Rows are points. Any point is a mix of the corners, with weights that add up to 1. It lies inside the corners' shape when no weight is negative. Say inside or outside, and name the corners with a negative weight.

Corners:
(1): [ 3.2  2.0 10.4]
(2): [-3.1  1.9 -4.0]
(3): [ 1.6 -4.6 -1.8]
(4): [-0.4  4.8 -5.5]
Points:
[-1.9  2.9 -8.5] => outside (1)
[-0.7  2.7 -1.5] => inside
[-0.7 -1.4 -4.9] => outside (1)
[ 0.7  2.1 -0.4] => inside
[-1.5  0.9 -2.1] => inside
[ 0.8 -0.8 -2.7] => inside

Corners:
(1): [ 3.1  1.2 -2.5 -2.7 -3.7  2.1  0.6  8.6]
(2): [-4.8 -5.2 -3.6  2.2 -3.2 -1.9  2.8 -2.0]
(3): [ 6.3  1.0  1.3 -6.9  6.2  4.0  2.5  7.8]
(4): [-4.7 -4.2  0.9  4.3 -0.4 -6.7 -3.7  0.8]
(5): [-1.9 -5.6  5.1  0.5 -3.1 -0.9  2.8 -0.3]
(6): [-1.9  0.9 -4.1  4.8 -4.0  3.8 -3.4 -2.8]
(7): [-3.2 -7.7  5.3 -3.2  1.6  3.8  2.4  2.6]
(8): [-5.5  1.2  0.9 -1.4  5.7  2.3  2.7 -0.4]
(9): [ 0.2 -3.4  4.9 -9.2  1.9  3.3  1.8  1.8]
Points:
[-3.6 -3.8  1.1  2.3 -0.1 -4.0 -2.0  1.2] => inside
[ 0.1 -1.6 -2.5  1.3 -6.5 -2.0 -2.0  2.4] => outside (3, 7, 8)
[-1.5 -3.4  2.6 -3.6  0.8  3.7  2.0 -0.8] => outside (1, 4)
[-1.8 -0.1 -3.8  1.5 -1.2 -0.5 -1.5  0.2] => outside (5, 7)
[-3.1 -3.2  1.5 -5.7  4.8  3.5  4.9  2.8] => outside (4, 5, 6)

Corners:
(1): [ 5.4  0.9 -2.3 -5.7  3.8  2.2  4.7 -5.0  7.3  5.8 -2.3 -0.4 -3.0  4.3]
(2): [-0.7  4.8  2.5  6.9 -8.1 -4.5  0.7  7.0  0.2 -6.6  0.5  0.7 -2.3 -3.6]
(3): [-0.5 -4.5 -6.2 -0.3  5.7  5.3 -1.2  3.2 -1.1  2.7  4.6  1.3 -0.9 -1.7]
(4): [-1.9  2.2  3.7  4.1  4.2 -3.0  1.9  7.6 -2.7 -4.5 -6.4  3.5  1.9 -3.7]
(5): [ 5.0 -8.2 -7.8 -6.3  5.5  0.2 -1.6 -5.4 -0.5  7.6  0.8 -5.9  3.7  2.0]
(6): [-2.8 -2.4  0.8  0.5  0.6 -5.2 -0.3  3.4 -3.9  4.2 -1.5  3.0 -2.2  1.7]
(7): [ 4.5 -8.0 -2.1  3.4  3.9  3.5 -0.7 -4.5  5.6  4.7  0.4 -1.0  4.2  7.6]
(8): [-6.9  8.7  1.3  7.1 -3.8 -2.5  5.4 -2.9 -3.2 -5.9 -4.4 -1.9 -3.8  1.8]
(9): [ 3.1  6.5  3.4  7.3 -3.3 -1.6 -2.2 -5.8 -5.3  0.7 -2.5 -1.4 -6.3  1.9]
(10): [ 1.4 -1.0  2.6  0.5 -0.4 -1.9  4.6  4.0 -4.3 -1.8  2.5  5.2  6.1 -3.8]
(11): [-3.1 -1.3  3.2  2.9 -1.2 -2.2  1.0 -2.1  2.5 -0.7 -3.9  3.6 -1.1 -8.3]
(12): [-2.5  2.3 10.7  5.6 -4.3 -3.0  2.7 -0.7 -2.0 -7.8 -0.4 -5.8 -8.2  2.8]
(13): [ 2.4 -4.8 -3.4 -8.0  3.6  5.4 -7.5 -3.4  2.2  2.5  0.1  0.5  4.8  5.5]
(14): [-0.5  3.4  4.6  2.4 -5.8  3.5  6.5  2.6 -5.6 -2.8 -8.3  2.2 -5.6 -4.3]
(15): [ 0.7 -1.2  1.9  0.5  3.1  3.0 -2.7  5.1  1.3  8.4  2.3 -2.8  3.1  0.0]
Points:
[ 1.1 -1.9 -0.2  0.6  0.7  0.1  0.2 -1.1 -0.1  0.4 -0.7  0.0  0.5  1.1] => outside (15)
[ 0.6 -1.7  0.0  0.9  1.7  1.1  0.0  0.0  0.6  0.8 -1.5  0.9  0.6  0.2] => inside
[ 1.3 -3.3 -0.1 -1.2  4.3  0.8 -1.6 -2.4  1.0  2.4  0.7 -0.5  2.3  3.7] => outside (2, 14)
[ 1.3  0.4  2.1  2.0  0.5 -0.5  1.1  1.1 -0.1  0.9 -2.2 -0.4  0.9  1.9] => outside (3, 11)
[ 1.1 -0.2  0.9  3.7 -2.5 -0.4  2.5  1.1 -5.4  0.8  4.0 -2.1 -0.5  1.8] => outside (1, 4, 11, 13)
[-2.0  4.7  5.6  6.9 -3.5 -4.2  3.5 -0.6 -0.1 -6.0 -1.6 -0.2 -6.1  1.5] => outside (5, 13, 14, 15)
[-0.9  0.0  1.8  2.5 -0.7 -0.6  0.5  0.4 -1.7 -1.3 -1.2 -0.6 -1.4 -0.3] => outside (1)
[ 4.7 -4.3 -2.9 -1.5  2.9  1.9 -0.1 -2.8  0.5  1.9  0.4 -0.7  1.3  0.2] => outside (6, 8, 15)
[ 0.3 -0.5  1.4  1.0  1.5  0.7  0.0  2.6 -0.5  2.8 -0.5 -0.5  1.2 -0.7] => inside
